Each point is reached from the start by the listed moves, each made 0, 1 or 2 times, or once backwards (-1), plus a little noise. Is the number of moves made odd or even? Then give how often each move was made.
(in the rows, 100 means zero)

Moves:
(1): 134	89	96	85
(2): 116	155	130	110
Start: 106	88	104	123
Points:
90	34	74	113 -> odd (0, -1)
89	155	137	148 -> even (-1, 1)

Moves:
(1): 131	103	104	99	100	90	98	109	95	105	110
(2): 97	132	91	116	99	97	103	104	105	90	102
(3): 90	116	129	96	100	94	113	109	99	104	109
(4): 100	93	107	120	102	102	98	100	99	104	94
(5): 110	95	100	94	130	105	101	96	103	91	105
(6): 101	104	103	101	95	128	99	96	108	106	95
(7): 101	96	94	104	97	101	123	97	96	101	102
(8): 96	92	95	101	102	106	99	119	101	98	95
Start: 98	98	83	94	108	102	96	105	104	101	108
Points:
86	195	75	109	65	137	80	90	132	98	105 -> even (0, 2, 0, -1, -1, 2, -1, -1)
117	68	81	57	137	72	120	80	89	95	128 -> even (0, -1, 0, -1, 1, -1, 1, -1)
88	158	144	116	128	152	124	113	126	107	118 -> odd (0, 1, 2, 1, 1, 2, 0, 0)
128	90	143	68	136	60	167	103	77	114	152 -> odd (1, -1, 2, 0, 1, -1, 2, -1)
76	86	74	143	70	165	82	63	121	123	65 -> even (-1, 0, -1, 2, -1, 2, 0, -1)
35	135	95	112	84	106	90	155	116	94	94 -> odd (-1, 1, 1, 0, -1, 0, -1, 2)

Moves:
(1): 124	102	117	106	103	97	105	102	93	100	101	97	108	101	98	101	93
(2): 104	123	100	105	102	94	110	99	106	94	97	103	102	104	105	108	100
(3): 91	94	116	96	102	102	106	106	97	94	97	101	105	101	103	95	104
(4): 89	105	102	117	94	97	98	93	98	96	105	100	107	100	95	91	98
(5): 107	96	91	109	124	96	101	106	100	90	94	95	108	96	101	98	102
(6): 100	101	99	99	104	112	101	99	106	96	102	95	98	102	104	102	93
(7): 101	93	85	106	93	100	124	106	95	108	102	99	105	99	99	100	95
(8): 98	102	98	97	91	104	96	117	92	87	102	100	96	107	106	101	99
(9): 103	95	101	104	98	88	98	100	116	102	94	98	95	103	109	104	105
(10): 102	103	105	106	106	107	100	109	103	113	102	102	105	100	106	100	104
(11): 105	103	98	102	106	99	106	99	104	97	127	101	95	97	104	95	108
(12): 109	91	106	99	101	101	97	96	105	97	103	121	105	102	95	95	95
(13): 98	101	94	94	98	98	99	101	101	97	103	97	114	97	107	97	100
(14): 102	101	98	94	103	96	102	98	99	104	99	95	106	120	98	96	97
Start: 111	101	103	96	111	96	96	94	93	102	88	105	101	91	100	105	109
Points:
105	93	5	119	120	72	131	152	86	82	105	77	107	87	133	106	129 -> odd (-1, 0, -1, 0, 2, -1, 2, 2, 1, 0, 1, -1, 1, 0)
106	52	103	118	79	96	141	80	133	105	162	129	127	113	114	60	94 -> odd (0, -1, 1, 2, -1, 2, 2, 0, 2, 0, 2, 2, 1, 1)
118	130	88	86	103	66	174	179	103	111	99	81	142	148	179	113	140 -> even (0, 2, 2, -1, 0, -1, 2, 2, 2, 2, 1, -1, 2, 2)

Moves:
(1): 130	96	104	105	103	107	107	93	94	94	104	98	102	106	97	102	96	102	107	96	99	96	99	95	99
(2): 106	135	99	93	99	102	106	100	98	91	99	95	106	104	101	105	101	97	96	93	94	107	101	107	100
(3): 97	94	125	98	99	104	106	92	103	97	99	101	94	103	107	95	99	92	94	102	99	104	99	103	95
(4): 94	101	102	126	109	104	94	98	97	100	96	102	106	99	100	93	94	110	100	93	100	102	96	101	87
(5): 105	96	95	97	124	103	96	102	105	101	108	107	107	96	100	102	99	92	101	111	100	104	98	99	97
(6): 100	98	90	103	104	129	102	104	96	101	104	94	90	99	102	99	104	94	100	103	92	95	106	95	96
(7): 92	99	102	103	106	94	129	101	99	104	103	98	95	99	97	98	99	99	106	98	105	102	101	100	98
(8): 100	104	107	100	98	105	98	139	96	94	99	101	103	103	98	90	103	97	110	100	92	103	96	96	103
(9): 103	94	97	105	89	97	105	102	132	92	110	94	107	107	111	96	102	91	99	99	94	100	98	102	99
(10): 105	107	112	101	100	103	97	105	109	127	105	107	97	103	93	105	99	98	97	96	105	101	102	103	97
(11): 98	105	96	104	99	97	97	98	97	102	121	99	104	104	102	100	104	102	104	106	101	105	102	99	101
(12): 98	102	95	100	95	103	104	97	102	97	99	124	100	106	92	96	96	101	101	103	97	103	97	94	102
(13): 101	97	104	96	95	106	110	101	93	105	96	101	132	91	108	98	91	101	100	103	99	102	100	108	104
(14): 94	95	97	98	106	104	98	101	98	100	96	100	108	124	100	96	106	99	103	91	104	97	103	104	100
(15): 103	103	95	101	100	96	103	105	90	104	95	109	98	102	123	100	99	96	95	100	98	95	94	103	105
(16): 88	94	107	101	101	98	101	106	97	92	103	104	105	102	98	129	102	105	106	104	105	91	99	103	108
(17): 97	100	100	103	97	104	103	99	99	102	97	107	105	95	98	100	124	104	94	97	98	102	98	103	100
(18): 99	102	105	94	106	103	103	102	102	104	106	97	96	104	112	100	102	131	100	101	94	102	104	100	98
(19): 98	107	106	99	99	102	99	94	103	105	100	99	103	101	107	99	105	98	127	103	98	101	94	99	102
(20): 100	105	98	110	97	99	101	100	104	103	90	94	99	111	103	102	103	101	94	132	103	100	94	107	96
(21): 100	104	100	99	99	108	99	104	101	95	102	98	97	97	103	98	103	101	99	98	124	98	88	102	100
(22): 99	95	92	97	101	97	102	101	103	100	90	95	97	102	103	110	97	102	104	100	103	133	98	96	88
(23): 96	103	100	108	99	99	102	106	105	97	95	102	97	96	106	97	102	95	104	101	109	100	125	99	103
(24): 101	92	97	98	97	104	94	99	99	89	110	101	93	97	94	95	97	105	111	98	95	104	105	134	98
Start: 111	100	94	95	84	93	99	113	90	115	80	98	106	89	85	90	102	100	101	102	115	104	114	92	91
Points:
123	84	95	98	146	190	165	131	28	119	95	159	140	123	140	91	84	142	80	195	117	64	102	150	95 -> even (1, 0, 1, 0, 2, 2, 1, 0, -1, 0, 0, 2, 2, 1, 2, 1, 0, 2, -1, 2, 1, -1, 0, 1)
63	83	127	96	39	62	181	172	113	183	26	175	154	63	51	124	117	77	93	181	145	147	79	117	102 -> even (-1, -1, 0, -1, 0, -1, 2, 1, 0, 2, -1, 2, 2, -1, 0, 1, 2, -1, 0, 2, 0, 1, 0, 0)
87	68	138	159	119	164	177	188	140	178	76	42	123	141	124	153	121	155	161	158	166	141	125	68	44 -> odd (1, -1, 0, 1, 0, 2, 2, 1, 1, 2, 0, -1, 1, 1, -1, 2, 0, 2, 1, 2, 1, 2, 1, -1)
111	123	129	103	79	74	158	120	27	66	80	139	157	164	63	136	169	77	165	129	118	107	131	104	126 -> even (2, 1, 1, -1, 0, -1, 1, 1, -1, -1, 2, 1, 0, 2, 0, 2, 2, -1, 1, 1, -1, 0, 1, 0)
46	163	90	147	157	150	160	149	80	73	39	134	70	71	50	100	121	89	135	156	73	168	126	73	39 -> even (-1, 2, 1, 2, 2, 2, 2, 1, -1, -1, -1, 2, -1, -1, -1, 1, 1, 0, 1, 1, -1, 1, 1, 0)
78	195	157	36	116	40	182	139	67	145	103	100	100	89	147	105	111	124	119	137	81	188	113	73	90 -> even (-1, 2, 2, -1, 1, -1, 2, 1, -1, 0, 2, 0, 0, -1, 1, 0, 0, 2, 1, 0, -1, 1, 0, -1)
71	98	59	146	139	175	87	166	37	148	100	127	76	55	129	10	134	142	169	109	99	77	92	148	76 -> even (-1, -1, -1, 2, 1, 2, 1, 1, -1, 0, 0, 0, 0, 0, 2, -1, 1, 1, 2, 0, 1, -1, 0, 2)
107	97	114	181	167	95	126	186	96	134	114	130	89	70	95	122	84	101	162	120	188	42	82	41	96 -> odd (1, -1, -1, 2, 2, 0, 2, 1, 0, 1, 0, 0, -1, -1, 1, 2, -1, 0, 1, 0, 2, -1, 1, -1)
72	51	109	133	57	114	158	58	156	126	142	146	166	89	148	58	131	168	174	124	97	175	134	166	66 -> odd (0, -1, 1, 1, 0, 0, 1, -1, 2, 0, 2, 2, 2, 0, 0, 0, 2, 2, 2, 0, 0, 1, 1, 2)

Moves:
(1): 96	109	108	106	92	109	104	109	94	95	102	103	101	102	98	100	101	101	99	95	95	107	98	103	100
(2): 99	111	96	106	96	113	90	113	89	88	106	108	100	83	94	100	98	105	96	109	101	93	94	103	101
(3): 92	90	102	99	99	112	100	105	96	99	98	105	110	89	110	93	92	104	105	92	108	88	99	102	100
(4): 107	98	97	100	92	99	99	96	105	101	100	102	98	95	89	101	99	104	100	95	104	99	94	97	102
(5): 104	97	103	115	92	102	99	107	97	105	115	89	103	105	102	101	112	97	107	98	88	112	100	110	97
(6): 97	99	97	92	102	104	112	107	109	104	104	100	97	106	96	99	95	104	96	112	93	106	98	94	94
(7): 100	100	102	97	101	93	105	101	96	95	100	109	91	100	99	100	103	98	103	96	92	97	91	103	103
(8): 111	110	84	103	110	91	97	102	101	101	88	103	110	103	111	107	122	85	105	89	91	99	102	114	103
(9): 103	96	96	99	98	90	94	107	99	102	93	101	97	108	97	103	100	100	103	95	94	98	102	100	101
(10): 94	96	106	101	99	96	98	104	97	101	101	99	107	106	96	102	101	99	96	103	111	100	94	98	89
(11): 88	94	96	98	103	99	104	99	97	91	93	93	100	99	103	101	94	92	96	102	96	106	97	91	111
(12): 104	111	103	99	107	98	107	97	111	103	83	101	97	103	96	112	85	93	105	110	94	94	91	101	109
(13): 106	98	99	101	106	96	99	107	106	91	103	100	98	92	103	96	95	98	93	92	96	103	112	102	102
(14): 105	95	99	101	101	97	93	91	100	117	96	96	89	98	99	106	120	77	88	89	99	97	97	99	105
(15): 108	104	119	89	94	98	97	96	116	105	101	96	106	98	108	103	114	103	111	102	93	98	107	87	111
(16): 100	104	99	98	84	100	108	105	106	103	102	96	91	100	105	102	102	106	99	108	108	99	101	108	100
(17): 98	99	98	96	106	103	93	100	100	101	106	88	99	95	98	98	94	101	98	89	102	92	96	95	100
(18): 94	98	110	102	106	105	93	93	107	101	91	91	102	100	104	93	103	107	96	103	108	99	91	100	96
(19): 90	95	99	102	94	99	96	88	114	92	102	104	99	100	102	99	103	100	100	106	101	98	101	92	96
(20): 102	85	90	88	95	91	84	103	100	95	110	111	101	119	102	106	107	99	93	103	99	103	104	107	112
(21): 114	103	105	98	95	102	96	96	98	103	105	95	99	101	91	90	104	98	100	91	94	92	100	105	97
(22): 95	98	97	96	97	103	95	100	91	99	102	103	96	101	108	96	98	97	94	103	98	113	93	100	94
(23): 102	106	95	109	102	89	104	101	90	109	106	95	100	104	97	96	93	99	81	100	95	102	92	97	100
(24): 99	94	104	103	109	100	96	95	78	101	98	93	114	99	102	106	104	108	92	89	99	96	90	116	80
Start: 99	103	100	100	100	110	91	112	120	98	104	108	91	104	82	94	103	105	92	95	102	97	104	98	113
Points:
116	90	46	87	155	52	5	115	120	96	97	122	123	145	83	109	168	104	44	80	120	72	99	110	119 -> odd (-1, 1, -1, 0, -1, 0, 0, 2, 1, 1, -1, -1, 0, 0, 0, -1, 1, 2, 0, 2, -1, -1, 1, 0)
103	141	107	126	125	95	38	109	75	36	130	123	86	105	73	109	97	105	9	82	42	74	48	154	125 -> even (2, 2, -1, -1, 0, -1, 2, 0, -1, -1, 0, 2, 2, 0, 0, 0, 1, 1, 2, 2, 1, 0, 2, 2)
159	172	135	107	109	74	119	67	152	163	86	50	94	103	42	130	148	31	50	63	38	64	60	69	129 -> even (1, 0, -1, 1, 0, 1, 0, 1, -1, 1, 1, 2, 0, 2, 2, 0, 1, -1, 1, -1, 2, -1, 2, 1)

Moves:
(1): 107	104	94	112	99	97	99	106	112	100	100	94	102	101	107	102	88	79	98	102	103	106	104	106
(2): 95	110	104	118	98	102	107	92	86	105	104	94	91	96	108	105	87	88	106	96	99	93	89	92
(3): 108	95	100	95	111	106	105	104	103	107	106	104	96	104	102	100	103	104	119	96	99	109	106	100
(4): 105	92	104	114	108	97	77	103	83	101	108	108	96	113	94	98	100	94	115	88	99	105	105	105
(5): 99	107	103	98	106	98	102	102	101	92	109	105	112	102	110	91	104	99	105	96	100	99	89	106
(6): 103	108	95	101	90	125	98	98	108	102	92	109	97	90	100	97	107	109	111	102	103	87	95	97
(7): 108	91	98	110	101	97	113	104	95	96	104	101	97	96	98	108	95	89	100	90	105	92	93	103
(8): 93	106	98	100	105	100	95	116	96	98	95	103	104	103	97	103	96	98	97	104	109	106	98	93
(9): 85	102	98	96	102	102	100	94	113	89	100	107	101	92	90	111	91	113	107	112	100	98	96	106
(10): 98	102	94	100	105	95	100	97	102	106	100	102	101	94	96	97	98	100	94	104	112	103	94	106
(11): 98	98	97	102	93	107	103	103	105	101	116	99	96	106	105	98	106	110	101	92	97	108	104	100
(12): 100	101	97	80	106	101	92	93	96	100	102	113	95	95	102	109	98	92	83	99	92	99	102	110
(13): 94	101	96	99	96	102	97	98	98	109	100	99	112	101	99	108	94	97	100	97	101	96	99	100
(14): 100	107	108	108	103	101	101	92	96	98	96	102	99	107	98	100	104	101	92	99	107	86	110	100
(15): 99	94	104	101	102	95	98	93	102	98	95	106	97	95	109	110	110	106	103	95	109	97	104	93
(16): 88	100	90	99	117	107	91	88	94	93	106	92	99	97	96	109	104	87	108	94	99	95	105	93
(17): 101	115	104	96	88	90	95	102	102	99	95	99	101	102	88	103	100	96	102	93	98	99	101	103
(18): 108	104	94	92	106	97	98	98	100	97	100	101	101	107	104	104	103	114	96	103	100	99	94	100
(19): 90	104	93	96	94	94	99	101	100	104	95	103	96	114	101	92	99	95	108	99	98	94	104	102
(20): 100	101	94	105	104	103	107	101	97	98	100	101	102	99	100	104	108	104	103	108	93	107	102	105
(21): 106	106	92	96	96	88	99	96	99	97	98	111	105	102	87	92	93	95	99	113	111	105	104	88
(22): 104	99	105	94	95	106	106	90	104	97	87	103	104	102	96	96	101	102	97	95	104	113	90	101
(23): 103	103	96	109	103	94	99	104	105	100	90	107	107	93	97	94	88	103	97	91	94	104	105	95
(24): 103	106	97	97	93	101	101	102	82	88	97	85	98	92	113	103	91	101	97	93	102	106	102	120
Start: 113	116	86	91	97	86	103	90	100	94	100	81	94	92	89	90	94	118	92	96	108	93	93	106
Points:
5	153	38	100	106	70	116	10	72	58	77	81	94	84	62	123	64	133	85	137	119	72	152	75 -> even (-1, 1, -1, -1, -1, -1, -1, 0, 2, 0, 1, 0, 1, 2, 1, 2, -1, -1, 2, 2, 2, 0, 1, 1)
109	151	25	33	65	131	122	85	142	62	71	87	101	93	39	67	78	115	192	100	124	86	95	90 -> even (0, -1, 2, -1, 0, 2, 1, 0, 1, -1, 0, -1, 0, -1, -1, 2, 1, 0, 2, -1, 2, 1, 0, 1)
104	112	20	12	151	126	90	81	124	45	138	133	124	58	116	130	82	170	109	83	87	101	65	162 -> odd (0, -1, 1, 0, 2, 1, 1, 0, 2, 0, 1, 2, 1, -1, 0, 1, -1, 2, 0, 0, 0, 0, 1, 1)
175	161	72	151	52	119	152	124	148	111	84	119	90	94	46	39	120	177	104	123	102	92	150	40 -> odd (0, 0, 1, -1, -1, 2, 0, 0, -1, -1, 2, -1, -1, 2, -1, -1, 1, 0, -1, 2, 2, -1, 2, -1)
96	126	74	116	98	133	73	78	60	79	116	63	81	88	112	61	101	175	118	52	127	98	115	113 -> odd (-1, 0, 0, 1, 0, 1, -1, 0, 0, 1, 2, -1, 0, 1, 0, 1, -1, 0, 0, -1, 0, 0, 1, 2)

Moves:
(1): 105	107	104	97	101	92	107	105	104	96	99	95	99	96	106	101	105	109	109	91	103	104	107	101	107	101
(2): 102	106	97	105	99	106	90	98	99	100	100	101	104	105	109	99	102	93	96	103	107	106	93	92	102	106
(3): 102	98	106	102	107	102	95	101	100	103	108	95	107	97	98	110	92	108	97	104	96	94	104	99	107	97
(4): 105	91	104	102	110	96	107	104	103	89	92	94	94	104	99	87	95	108	104	116	82	97	103	104	98	91
(5): 105	96	98	102	97	101	101	109	94	110	99	94	99	106	91	109	97	104	111	109	100	106	98	107	106	108
(6): 109	101	90	102	99	105	107	103	104	103	98	92	96	96	100	103	104	108	90	97	108	100	105	95	93	98
(7): 98	89	98	102	104	90	100	97	94	103	101	103	102	106	100	103	103	95	87	113	99	101	102	95	106	110
(8): 107	97	96	101	96	92	100	107	93	105	102	100	93	91	101	108	96	104	105	108	95	97	106	91	99	102
(9): 101	94	96	108	102	93	92	100	110	102	96	102	103	99	98	106	92	105	101	103	98	103	101	98	97	92
(10): 92	99	95	109	100	100	102	94	99	106	97	99	107	102	102	97	104	96	97	105	91	99	96	98	99	105
(11): 88	107	115	94	107	102	103	95	108	108	101	91	89	98	101	100	111	99	100	89	105	96	89	103	95	97
(12): 98	108	99	98	107	102	92	94	101	98	100	96	96	93	103	97	99	92	94	90	99	109	90	95	112	107
(13): 97	107	99	99	105	99	107	99	97	93	108	96	99	100	102	103	97	98	96	98	100	103	104	101	99	94
(14): 101	105	98	97	104	109	93	111	104	101	98	98	103	109	101	99	101	97	102	102	97	101	106	93	99	104
(15): 90	102	99	102	96	104	101	105	96	102	89	95	107	105	105	100	101	98	98	104	104	100	102	101	106	100
(16): 99	89	100	88	104	104	99	98	102	98	108	105	104	101	100	97	96	108	102	109	92	102	98	104	99	88
(17): 98	102	96	98	94	100	106	98	102	95	96	98	96	99	103	106	96	101	96	93	98	96	93	93	100	103
(18): 101	106	102	110	113	112	114	109	111	110	99	118	80	106	101	100	108	105	112	106	100	98	101	104	101	99
(19): 99	91	92	103	102	110	94	103	101	99	103	102	113	98	95	101	105	99	109	101	109	102	94	91	93	96
(20): 97	103	93	102	101	100	100	107	103	100	99	104	108	98	99	98	97	100	97	106	107	99	89	96	101	106
(21): 91	104	95	100	105	99	95	97	96	100	103	100	98	101	103	92	109	102	107	97	106	96	98	102	103	101
(22): 94	102	104	101	93	98	99	94	99	94	102	97	95	95	98	100	98	102	93	93	96	105	100	98	101	103
(23): 95	106	104	99	101	97	103	94	105	101	97	95	96	97	104	101	101	96	101	104	101	95	109	96	104	106
(24): 89	92	102	102	103	101	93	98	105	98	104	97	105	94	98	104	114	90	100	101	96	98	92	113	100	108
Start: 99	102	86	102	100	94	113	90	100	99	102	102	105	96	97	99	111	100	112	110	107	91	100	97	101	106
Points:
79	97	94	111	126	146	103	107	133	107	93	93	113	114	89	123	127	80	84	141	117	84	123	79	105	129 -> even (-1, 0, 1, 0, 0, 1, 1, -1, 0, -1, 0, 0, 0, 2, 1, 0, 0, 1, 1, 0, -1, 1, 2, 1)
46	70	77	146	138	76	136	86	126	130	92	100	83	98	84	132	120	66	115	154	59	97	10	125	94	129 -> odd (-1, 0, -1, 1, 2, -1, 1, 1, 2, 2, 2, 1, 2, -1, 0, 0, 2, 1, 0, 1, -1, -1, -1, 2)
112	79	48	120	102	55	131	143	44	94	88	61	131	102	101	82	146	120	181	175	137	98	109	89	109	125 -> odd (2, 1, -1, 2, 2, 0, 1, 2, -1, 0, 0, -1, 1, -1, 1, -1, -1, -1, 2, 1, 2, -1, 0, 0)
82	136	90	115	88	76	96	84	105	69	138	102	120	68	103	149	92	58	72	97	117	92	82	98	131	160 -> odd (0, 1, 1, -1, 0, -1, 0, 0, 0, -1, -1, 0, 2, 0, -1, -1, 1, 0, -1, 2, -1, 1, 1, 2)
59	66	74	79	128	67	90	59	107	87	103	83	116	49	101	90	102	93	68	123	85	55	29	80	118	117 -> odd (-1, -1, 1, 1, -1, 0, 1, 1, 0, 0, 1, 2, -1, -1, 0, 1, 2, -1, 0, 2, 1, -1, 0, 1)
45	103	88	113	130	91	82	78	85	80	85	96	124	137	135	55	175	38	84	132	88	115	57	121	149	173 -> odd (1, 2, -1, 1, 0, -1, 2, -1, -1, 1, 0, 1, 0, 1, 1, 0, 0, 0, -1, 0, 1, 0, -1, 2)
75	128	71	98	96	110	75	124	80	134	82	90	108	103	109	88	110	63	137	165	98	122	78	58	149	188 -> even (0, 1, -1, 0, 2, -1, 0, 2, -1, 1, 0, 2, -1, 2, 1, 1, -1, 0, 0, 2, 0, 1, 2, 0)
61	76	54	110	110	150	71	124	148	155	102	127	114	88	95	117	154	115	160	135	152	81	54	75	39	79 -> even (-1, 1, -1, -1, 0, 1, -1, 2, 2, 0, 2, -1, -1, 1, 1, 2, 0, 1, 2, 1, 1, 0, 0, 1)
75	66	63	99	144	56	130	99	110	73	112	74	92	102	85	97	82	150	102	195	85	106	113	95	123	98 -> even (0, 0, 0, 2, 2, 1, 2, 0, 2, -1, 0, 0, 2, 0, 0, 2, 0, 0, 0, 2, 2, 2, 2, 0)
